Each row is a point. Each copy is the shape, with its points in the same order, turned, moved and blurred by noise. Some copies are also mirrored. Which?

Shape (7 x 3):
-0.021,0.021,0.001
-0.009,-0.063,0.029
0.049,0.051,0.018
0.045,0.004,-0.027
0.022,0.017,-0.058
-0.032,0.003,-0.003
-0.006,-0.002,-0.065
Copy 1 (7 x 3):
0.011,0.003,0.017
-0.063,0.013,-0.033
0.071,-0.003,-0.028
0.021,-0.044,-0.035
0.020,-0.068,0.005
-0.013,-0.002,0.025
-0.005,-0.075,0.019
Copy 1 is: mirrored
Copy 2 (7 x 3):
0.018,0.015,0.024
-0.062,0.016,-0.025
0.067,0.031,-0.036
0.031,-0.029,-0.033
0.041,-0.048,0.000
0.000,0.009,0.024
0.013,-0.055,0.019
Copy 2 is: mirrored
Copy 3 (7 x 3):
-0.024,0.022,0.023
-0.008,-0.067,0.021
0.051,0.051,0.011
0.020,0.015,-0.040
-0.015,0.033,-0.044
-0.039,0.004,0.016
-0.042,0.016,-0.047
Copy 3 is: only turned

Shape (9 x 4):
-0.021,0.049,-0.054,0.007
0.065,0.039,0.014,0.038
0.009,-0.022,-0.021,-0.026
0.001,-0.023,0.041,-0.021
-0.013,-0.040,-0.026,-0.014
0.072,0.046,0.021,0.018
0.027,-0.019,-0.008,0.051
-0.010,0.057,-0.015,0.019
0.002,-0.032,-0.037,-0.040
Copy 1 (9 x 4):
-0.023,0.076,-0.035,0.008
0.074,0.024,-0.017,-0.043
-0.033,0.005,0.018,-0.026
-0.010,-0.042,-0.007,-0.003
-0.040,-0.002,0.026,-0.004
0.064,0.016,-0.027,-0.054
0.042,0.017,0.032,0.011
0.011,0.048,-0.055,0.006
-0.057,0.015,0.021,-0.029
Copy 1 is: mirrored
Copy 2 (9 x 4):
0.025,0.060,0.044,-0.026
0.067,-0.030,-0.002,-0.012
-0.022,0.011,-0.005,0.019
-0.038,-0.035,-0.018,-0.008
-0.034,0.038,-0.017,0.002
0.060,-0.052,0.018,-0.005
0.035,0.010,-0.053,-0.015
0.038,0.020,0.037,-0.047
-0.042,0.042,0.009,0.027
Copy 2 is: mirrored
Copy 3 (9 x 4):
-0.015,0.021,-0.068,0.035
-0.064,-0.034,-0.016,-0.035
0.031,0.015,-0.024,-0.028
0.026,-0.003,0.035,-0.015
0.055,0.003,-0.029,-0.014
-0.070,-0.016,-0.004,-0.041
0.003,-0.057,-0.035,-0.023
-0.035,0.002,-0.037,0.032
0.048,0.032,-0.033,-0.030
Copy 3 is: mirrored

Shape (14 x 8):
0.010,0.028,-0.031,0.010,-0.020,0.045,0.025,0.002
0.009,-0.015,0.016,0.031,0.027,0.022,0.021,-0.036
-0.008,0.082,0.047,0.035,0.017,0.010,0.012,-0.100
0.049,0.019,-0.005,-0.021,0.031,0.004,-0.006,-0.063
0.005,-0.007,-0.029,0.033,0.039,0.016,0.043,0.004
0.003,0.018,-0.033,0.044,-0.018,0.006,-0.020,0.013
0.004,0.022,0.041,0.018,-0.002,0.133,-0.060,0.010
0.015,-0.008,-0.030,0.017,-0.069,0.030,0.033,0.005
0.024,-0.002,-0.036,-0.019,0.017,0.005,-0.073,0.010
0.007,0.011,0.051,0.006,0.000,0.007,0.033,-0.006
-0.012,0.058,-0.020,0.020,-0.100,0.026,0.045,-0.015
-0.025,0.010,0.001,0.014,0.036,0.017,0.008,-0.074
0.002,0.000,-0.018,0.050,-0.035,0.005,0.025,0.013
-0.016,0.051,-0.034,-0.047,0.018,0.011,-0.022,0.010
Copy 1 (14 x 8):
-0.029,-0.028,0.014,-0.016,-0.028,-0.008,-0.036,0.009
0.038,0.017,-0.026,0.011,-0.032,-0.005,-0.024,0.003
-0.006,0.053,-0.052,0.054,-0.028,0.064,-0.075,0.058
0.044,-0.005,0.009,0.004,0.018,0.048,-0.045,0.046
0.019,0.016,0.015,-0.012,-0.048,-0.016,-0.035,-0.030
-0.028,-0.009,0.009,0.014,0.012,-0.037,-0.034,-0.013
-0.026,-0.087,-0.031,0.085,-0.059,0.012,0.018,0.015
-0.032,-0.028,-0.006,-0.037,-0.022,-0.055,-0.029,0.043
0.005,-0.025,0.027,0.013,0.050,0.003,0.018,-0.014
0.013,0.028,0.008,0.012,-0.038,-0.002,0.003,0.061
-0.090,0.000,-0.006,-0.030,-0.019,-0.032,-0.051,0.064
0.013,0.027,-0.053,0.001,-0.013,0.048,-0.022,0.006
-0.023,0.016,0.010,-0.011,-0.017,-0.055,-0.031,0.004
-0.037,0.018,0.029,-0.005,0.015,0.042,0.019,-0.009
Copy 1 is: mirrored
Copy 2 (14 x 8):
0.021,0.032,0.013,-0.032,0.003,0.036,0.003,-0.037
0.019,0.019,-0.016,-0.054,-0.031,-0.009,0.022,0.018
-0.017,0.087,0.047,-0.057,-0.086,-0.010,0.004,0.022
0.038,0.067,-0.018,-0.015,-0.017,-0.050,0.021,-0.007
-0.013,0.007,-0.041,-0.048,0.000,0.027,0.029,-0.022
-0.040,-0.002,0.009,0.002,0.003,-0.008,-0.007,-0.045
0.041,-0.001,0.111,0.007,0.009,0.031,0.089,0.024
0.032,-0.005,0.006,-0.020,0.012,0.047,-0.030,-0.040
0.003,0.021,0.014,0.030,0.054,-0.051,0.028,-0.027
0.005,0.022,0.000,-0.007,-0.033,0.027,-0.011,0.040
0.009,0.032,0.043,-0.025,-0.006,0.059,-0.074,-0.048
-0.003,0.049,0.009,-0.076,-0.011,-0.038,0.026,0.013
-0.006,-0.017,-0.002,-0.035,-0.015,0.035,-0.019,-0.041
-0.019,0.073,0.010,0.005,0.056,-0.003,0.006,0.008
Copy 2 is: only turned
